Every row gives one point. Each copy is the shape, with its points in the same order, turned, moved and blurred by noise. Some copies are also mirrored. Which?
In the rows, 128 means zero.

Shape (6 x 3):
[[130 142 151]
 [ 79 136 158]
 [127 130 105]
 [129 168  50]
 [148 130 113]
 [139 113 129]]
Copy 1 (6 x 3):
[[136 146 108]
 [114 102  90]
 [111 147 147]
 [ 63 185 170]
 [131 160 151]
 [142 137 140]]
Copy 1 is: mirrored
Copy 2 (6 x 3):
[[ 93 142 127]
 [ 60  97 115]
 [136 114 111]
 [164 110  51]
 [136 127 121]
 [122 118 143]]
Copy 2 is: only turned

Shape (9 x 4):
[[115 152  84  57]
 [122 137 139 159]
 [129 107 129 135]
 [132 117 149 116]
 [185 106 115 123]
 [ 92 147  81 143]
 [144  94 113 167]
 [160 126 144 135]
 [192  97 162 112]]
Copy 1, 9 rows:
[[130 105 211  89]
 [108 116 109 142]
 [141 125 121 128]
 [134 147 135 124]
 [183 107 145 160]
 [108  77 125 100]
 [167 102  90 140]
 [137 127 131 163]
 [180 163 159 162]]
Copy 1 is: mirrored
Copy 2, 9 rows:
[[102 155  48 116]
 [115 111 154 140]
 [129 119 137 109]
 [149 112 119 116]
 [154 176 139 103]
 [ 60 132 123 127]
 [118 131 173  96]
 [153 136 138 132]
 [199 140 141 108]]
Copy 2 is: mirrored

Shape (11 x 8):
[[151 137 143 135 172 137 184 121]
 [140 134 116 133 108 148 132 140]
 [165 133 132 132 178 138 132  72]
 [161 112 133 167 132 147 119 172]
 [146 118  73 181 134 177 127 168]
 [123 128 129  78 148  35 133 109]
 [123 155 122  92 152  83 122 154]
 [125  83 116 144 128 154 136 147]
 [100 141 119 173 122 123 108 123]
 [103  85 115 141 143 158 109 186]
 [166 153 145 103 163 151 153 119]]
Copy 1, 11 rows:
[[179 120 126 117 156 129 149 150]
 [146 121 164 152 119 115 111 132]
 [175 115  89 122 155 123 125  98]
 [160  84 177 162 150 113  96 131]
 [156 121 229 140 150  87 113  96]
 [ 85 127  71  86 123 127  72 159]
 [111 151 120 126 142 138  73 165]
 [139  95 184 125 111 131 114 117]
 [ 91 123 155 160 140 106 128 104]
 [118 102 217 132 141 151  86 122]
 [190 137 115 146 135 142 114 142]]
Copy 1 is: mirrored
Copy 2, 11 rows:
[[178 129 149  87 120 158 110 149]
 [122 125 104 121 112 132 123 115]
 [172 118 175  75 136 126 123  93]
 [156 156  94 142 105 120  91 103]
 [129 165  56 112 129 151 114  88]
 [170 117 168 120 138  69 185 185]
 [135 151 137 109 130  79 143 174]
 [148 132 102 150 146 150 119 114]
 [120 167 138 131 102 130 156  97]
 [131 165  92 170 159 132 102 130]
 [152 111 154  80 124 122  88 139]]
Copy 2 is: only turned
Copy 3, 11 rows:
[[170  91 146 138 114 100 166 102]
 [148 132 137 144 117 145 140 153]
 [180 136 127  80 108  93 138 106]
 [164 159 130 171 135 159 157 124]
 [187 156 186 156 141 173 146 154]
 [103  98  95 128 163  68  80 104]
 [100 122 122 144 164  87 120 136]
 [180 119 124 147 150 168 142 138]
 [127 134 159 116 136 173 116 118]
 [164 135 129 158 197 180 158 147]
 [158 122 129 125 112  74 177 134]]
Copy 3 is: mirrored
Copy 4, 11 rows:
[[152 149 153 105 132 148 161 132]
 [117 134 114 157 152 124 124 140]
 [136 136 106  87 138 132 165  83]
 [137 126 118 136 173 162  87 142]
 [136 143 124 168 227 146 115 127]
 [168  77  92  93  96  69 162 168]
 [168 120 114 120 123  69 119 158]
 [135  90 139 160 169 148 127 129]
 [ 91 111 125 113 185  99 121 145]
 [148  84 155 167 184 128  86 128]
 [152 164 129 122 111 129 142 106]]
Copy 4 is: mirrored

Shape:
[[139  93 153 150  94  91  82 140 168]
 [107 166  76 120  90 125 137 137 100]
 [ 75 122  73  79 131 163  90 140 182]
 [147 111 124 148 154  92 146 114 173]
 [126 153 147  93 107 151 148 108 157]
 [103 137 162 148 119 119 125 110  96]
 [123  90 124  98 159 170 156 139  97]
 [101 127  99 171 161 146 147 106 123]
 [106 163 108 159 150 178  81 135 136]
 [134 122 125 140 101 141  94 155 156]
 [103 135  65 159 169 162 113  88 138]
 [131 149 158  82 143 138 140 111  83]
 [143 153 133 148 103 141 169 143 111]
 [128 102 159 145 158 105 158 163 111]]
Copy 1, 14 rows:
[[128  68  89 111 138 147 151 184  93]
 [156 142 101  94 118  86  98 102 143]
 [140 114 139  34  77 168 147 111 130]
 [135  68  97 157 123 167 147 107 113]
 [138 117 112 102 110 162  75  99  80]
 [103 111 118 134 135  90 115 118  69]
 [ 75 143 130 141  67 137 112 109 127]
 [ 96 115 127 137 137 127 152  73 134]
 [124 146 165  88 156 142 150 113 120]
 [134 116 118  96 138 152 127 164 117]
 [122 143 132 104 132 145 184  64 135]
 [126 148 133 149  79 110  91 108  67]
 [119 129 106 145 145 124  75 118 126]
 [ 93  82 135 180 108 120 114 137 119]]
Copy 1 is: only turned
Copy 2, 14 rows:
[[104 123 154  96  95 129 163 182 139]
 [120 158 130  95  98 107  79  75 110]
 [ 94  77 206 150 120  93  79 104 125]
 [104 125 128 115 151  72 171 144 127]
 [160 148 168 134 147  98 106 134 104]
 [148 130 114  91 122 152 122 124  88]
 [130 123 125 154 177 146 106  85 158]
 [122 102 120  84 169 103 123  90 111]
 [153  65 144  78 120 105  79 107 134]
 [119 115 163  94 117 118 104 154 157]
 [122  71 157  86 154  78 123  50 121]
 [188 144 117 157 129 147 118  95 111]
 [150 171 105  84 150 110  93 125 128]
 [121 120  70 122 162 140 134 140 140]]
Copy 2 is: mirrored
